Rows are points. The points of each table are mixes of a few directions, plus a little noise. Count the directions of each table, and those that both share. Where both have some left over, give the other angles between the two spaces (their principal angles), to ten degrees, smallest first.
(in the rows, 128 means zero)

First:
[[128 126]
 [134 185]
 [120  53]
 [126 115]
 [132 151]
 [129 135]]
Second (4 x 2):
[[108 115]
 [120 123]
 [ 99 108]
 [185 166]]
Directions: first 1, second 1, shared 0; angles 50

First:
[[111  93 135 127]
 [150 176 117 130]
 [109  86 137 126]
 [108  85 137 126]
 [158 193 114 131]
 [103  75 139 125]
 [156 189 115 131]]
Second:
[[163 110 141 115]
 [112 136  76 142]
 [ 85 139 170 165]
 [152 121 147 102]
 [142 144 117  61]
 [116 110 121 200]
 [127 135 123 108]]
Directions: first 1, second 3, shared 0; angles 70

First (8 x 8):
[[ 58  91 194  90  90  95 115 191]
 [136 133 120 132 132 130 128 122]
 [151 141 107 140 142 139 131 107]
 [133 132 123 132 130 131 129 123]
 [160 146  95 145 145 144 133 100]
 [183 157  74 158 159 154 138  78]
 [ 65  95 190  93  94 100 116 184]
 [136 132 122 132 133 133 129 120]]
Second (10 x 8):
[[118 132 134 120 114 122 115 138]
 [146 123 116 143 151 137 151 111]
 [174 113 101 166 189 149 182  87]
 [153 121 115 147 161 139 155 106]
 [108 134 141 111 102 117 102 145]
 [ 63 149 166  75  40  98  49 188]
 [ 96 138 146 102  85 114  88 158]
 [161 118 107 155 173 142 169  97]
 [140 126 119 139 145 133 143 117]
 [122 131 131 122 121 124 120 134]]
Directions: first 1, second 1, shared 0; angles 40

First:
[[126 108 115 115 132 139 137  99 104 112 135 134]
 [142  98 146 121  98 138 132 111 114 147 123 104]
 [100 196  89 144 196 104 119 164 161  83 139 181]
 [119 134 107 124 154 128 131 119 123 105 138 151]
 [111 201 111 156 177  99 113 184 178 108 128 164]
 [128  83 114 104 123 150 142  76  83 112 141 126]
 [167  73 198 129  37 141 126 130 127 206 100  51]
 [127 127 128 128 127 130 129 127 128 127 130 130]
 [137 128 147 135 109 125 124 143 140 151 120 111]]
Second:
[[124 125  44 147 150  24  75 207 210 161  36 229]
 [126 140 124 134 135 118 123 141 140 128 123 137]
 [129 121 112 131 130 109 118 140 140 135 109 148]
 [126 144 122 136 137 115 121 147 145 129 121 139]
 [131 120 143 119 119 152 140 106 105 121 144 107]
 [121 172 132 144 148 117 122 162 156 122 131 135]
 [125 155 164 130 131 164 147 115 109 110 168  91]
 [139  74 135 105  98 156 142  75  83 131 135 104]
 [130 126 148 123 121 155 141 108 106 119 148 103]
 [132 106 155 112 110 170 150  85  84 120 157  88]]
Directions: first 2, second 2, shared 1; angles 90

First (10 x 18):
[[130 129 124 124 130 130 130 119 126 130 126 129 130 128 131 122 131 131]
 [114 116 163 165 115 112 109 180 138 109 143 128 109 136 104 174  93 110]
 [129 132 124 123 130 130 131 120 126 130 125 128 132 127 131 121 133 130]
 [136 134 110 108 133 137 136 102 122 137 120 128 138 123 140 108 143 136]
 [107 110 183 186 109 104  98 206 146 100 150 128  98 142  91 196  77 101]
 [139 139  97  96 138 142 143  86 117 145 117 128 144 120 150  90 158 141]
 [124 125 137 139 125 122 122 139 132 123 133 128 123 130 123 140 120 123]
 [137 138  98  99 137 140 142  89 120 142 117 130 142 119 146  92 155 141]
 [158 154  51  47 152 160 166  19 104 169  97 127 170 107 180  31 199 165]
 [103 107 191 195 108  99  95 219 148  94 154 127  95 144  86 207  68  97]]
Second (8 x 18):
[[117 126 116 158 142 136 130 145 142 141 165 138 133 134 131 158 129 145]
 [135 133  87 119 150 147 146  98 128 159 145 134 148 126 150 113 158 154]
 [134 145 174  71  97 108 110 105 104  72  41 119 106 115 111  83 118  92]
 [111 157 200  91  95  94  97 128 109  39  36 138  93 120  94 112 101  86]
 [134 137  85 109 148 147 149  88 124 155 138 133 153 121 154 103 159 154]
 [174  57 102 166 121 144 146 170 138 214 195  68 139 146 139 133 114 120]
 [108 124 137 173 132 125 119 164 146 125 165 142 122 139 118 178 113 133]
 [111 143 125 140 136 130 127 127 135 118 138 150 133 127 130 147 134 140]]
Directions: first 1, second 3, shared 1
